Every row gives one point. The window is the flat piece filled in between its corners: a triangle in 3 columns, a solid with four corners in 4, and so on. A path goes straight from each point to the next, and from the last back to the first. List the points from which the path goes on through the window.

Window, 3 rows:
+0.40 -0.41 +0.00

-0.08 +0.60 -0.05

-0.18 +0.38 +0.18
Path:
(1): -0.02 -0.42 -0.26
(2): -0.40 +0.53 +0.01
(3): -0.14 +0.65 +0.29
(4): +0.35 +0.22 +0.06
(5): -0.03 +0.12 -0.05
(6): +0.06 -0.15 -0.26
(7): +0.37 +0.15 +0.34
(8): +0.70 -0.26 +0.24
Through the window after points: 4, 6, 8

Window:
+0.55 +0.21 +0.55 +0.50

-0.55 -0.06 -0.11 -0.16

+0.07 -0.05 +0.03 +0.44

-0.14 +0.16 -0.27 -0.12
Path:
(1): -0.61 +0.37 -0.15 -0.20
(2): -0.30 -0.54 -0.01 -0.01
(3): +0.41 -0.14 +0.02 +0.04
(4): +0.20 +0.44 +0.02 +0.39
(5): +0.22 +0.30 +0.12 +0.84
(6): +0.51 -0.20 +0.23 -0.04
(7): -0.03 +0.02 -0.19 -0.14
(8): -0.26 +0.51 -0.20 +0.19
Through the window after points: 1, 7

Window (4 x 4):
-0.10 +0.30 +0.23 -0.25

-0.01 -0.38 -0.30 +0.31

+0.18 -0.53 +0.31 +0.08

+0.17 +0.82 -0.28 +0.24
Path:
(1): -0.30 +0.57 -0.02 +0.28
(2): +0.03 -0.33 +0.33 +0.36
(3): +0.26 -0.21 -0.03 -0.13
(4): +0.25 -0.26 -0.15 -0.36
(5): -0.07 -0.47 +0.21 +0.62
(6): -0.11 +0.20 +0.14 +0.40
(7): +0.05 +0.17 -0.41 -0.49
(8): +0.35 +0.16 -0.41 -0.08
(9): +0.03 -0.01 -0.11 +0.61
(10): -0.25 +0.46 +0.01 +0.33
(11): +0.19 +0.36 -0.22 -0.34
(12): +0.13 +0.70 -0.19 -0.17
Through the window after points: 2, 4

Window:
+0.01 +0.68 -0.01 -0.29 +0.19 +0.11

-0.05 -0.07 +0.23 +0.22 -0.28 +0.35

+0.50 -0.13 +0.58 +0.52 -0.14 +0.08

+0.38 -0.18 -0.32 -0.37 -0.67 -0.02

-0.16 -0.53 -1.25 +0.65 +0.25 +0.30

+0.00 -0.22 +0.28 -0.33 +0.00 -0.07
Path:
(1): +0.62 -0.11 +0.02 -0.30 +0.15 +0.45
(2): +0.27 -0.24 +0.00 -0.10 -0.10 +0.26
(3): -0.11 -0.26 -0.03 +0.25 -0.41 +0.07
(4): -0.07 -0.19 +0.25 +0.00 -0.22 -0.50
(5): +0.22 -0.23 -0.26 -0.37 +0.03 +0.54
(6): +0.36 +0.01 +0.19 +0.04 -0.04 +0.28
(7): +0.17 -0.04 +0.16 +0.18 -0.10 -0.42
(8): +0.16 -0.03 -0.01 +0.00 -0.45 -0.08
Through the window after points: 4, 8

Window, 8 rows:
-0.15 -0.22 -0.10 -0.59 +0.40 +0.30 +0.24 -0.12

+0.14 +0.42 -0.35 +0.53 +0.41 +0.29 -0.32 -0.70

-0.11 -0.34 +0.08 -0.31 -0.43 +0.67 -0.05 -0.34

-0.10 -0.14 +0.15 -0.43 -0.30 -0.50 +0.18 +0.25

+0.14 -0.46 +0.01 -0.30 -0.55 +0.38 +0.44 +0.03

+0.72 +0.25 -0.14 -0.54 -0.41 -0.51 -0.28 +0.30

-0.51 -0.43 -0.37 -0.26 -0.17 +0.20 +0.20 +0.07

+0.35 -0.23 -0.18 -0.45 -0.06 -0.35 -0.09 -0.23
Path:
(1): +0.19 -0.55 +0.22 -0.24 -0.16 +0.16 -0.22 +0.25
(2): +0.11 -0.27 +0.04 -0.18 -0.05 +0.09 -0.19 +0.10
(3): +0.12 -0.15 -0.32 -0.31 -0.84 +0.09 +0.66 -0.26
(4): +0.15 -0.11 -0.09 -0.31 -0.52 +0.04 +0.04 -0.26
(5): +0.16 -0.33 -0.04 -0.22 -0.18 +0.06 -0.14 +0.20
(6): +0.17 -0.42 +0.12 -0.25 -0.24 +0.42 -0.19 -0.04
(7): -0.43 +0.15 -0.20 -0.45 -0.45 +0.07 +0.36 -0.54
(8): +0.24 +0.34 -0.29 -0.27 +0.24 -0.13 +0.11 -0.46
(9): +0.18 -0.21 -0.16 -0.03 -0.05 +0.01 -0.25 -0.26
(10): +0.12 -0.56 +0.01 -0.38 +0.05 +0.34 -0.29 +0.46
(11): +0.06 +0.16 -0.18 -0.41 -0.17 -0.28 +0.46 -0.31
(12): +0.30 +0.40 -0.33 -0.50 -0.63 -0.42 +0.24 -0.13
Through the window after points: 6, 8

Window:
+0.49 -0.40 +0.22 -0.30 -0.31 -0.13 +0.30 -0.29 +0.00

-0.15 +0.25 -0.21 +0.25 +0.08 +0.13 +0.06 +0.07 +0.11

-0.54 -0.70 +0.03 -0.16 -0.01 -0.19 -0.13 +0.54 +0.64

-0.21 -0.26 +0.63 +0.63 -0.45 -0.45 -0.84 -0.39 +0.27

-0.72 +0.25 +0.25 -0.16 +1.01 +0.01 -0.35 +0.53 -0.46

-0.40 +0.20 -0.11 +0.29 -0.09 -0.44 +0.11 +0.32 -0.23

+0.76 -0.26 +0.55 +0.28 -0.03 +0.09 +0.40 +0.07 -0.28

-0.25 +0.01 -0.22 +0.45 -0.36 +0.12 +0.10 -0.12 -0.59

-0.24 +0.04 -0.35 -0.25 -0.08 +0.08 -0.63 +0.68 +0.21
Path:
(1): -0.58 +0.49 +0.50 -0.03 -0.28 -0.08 -0.13 +0.12 -0.21
(2): -0.25 +0.09 +0.08 +0.02 -0.08 +0.14 +0.08 +0.45 +0.05
(3): +0.33 -0.55 -0.16 -0.08 +0.14 -0.43 -0.79 +0.17 -0.01
(4): -0.04 -0.16 -0.25 +0.22 +0.06 -0.06 -0.11 +0.23 +0.00
(5): -0.63 +0.21 +0.27 +0.07 -0.23 +0.03 +0.21 +0.04 +0.11
(6): -0.25 +0.07 +0.31 +0.21 -0.02 +0.05 -0.15 +0.27 -0.07
(7): -0.07 -0.19 -0.57 +0.20 +0.26 -0.23 -0.20 +0.05 -0.29
(8): -0.39 -0.51 -0.81 +0.55 +0.30 +0.06 -0.47 +0.62 -0.04
(9): -0.28 +0.37 +0.76 -0.22 -0.34 -0.20 -0.11 +0.07 +0.11
(10): -0.40 +0.12 +0.35 -0.25 -0.15 -0.16 -0.06 +0.48 +0.04
(11): -0.18 +0.03 -0.27 +0.35 +0.10 -0.16 -0.12 +0.15 -0.11
(12): -0.08 -0.41 -0.08 +0.24 +0.13 -0.28 -0.43 +0.18 +0.18
(13): -0.57 -0.18 +0.16 -0.06 -0.37 +0.04 +0.08 +0.29 +0.19
(14): -0.56 -0.01 +0.12 +0.01 -0.36 +0.07 +0.04 +0.35 +0.05
(15): +0.11 -0.14 -0.37 +0.10 +0.29 -0.08 -0.45 +0.21 -0.06
(16): +0.18 -0.30 -0.18 +0.28 +0.31 -0.06 -0.07 +0.01 -0.32
Through the window after points: 2, 4, 10, 12, 14
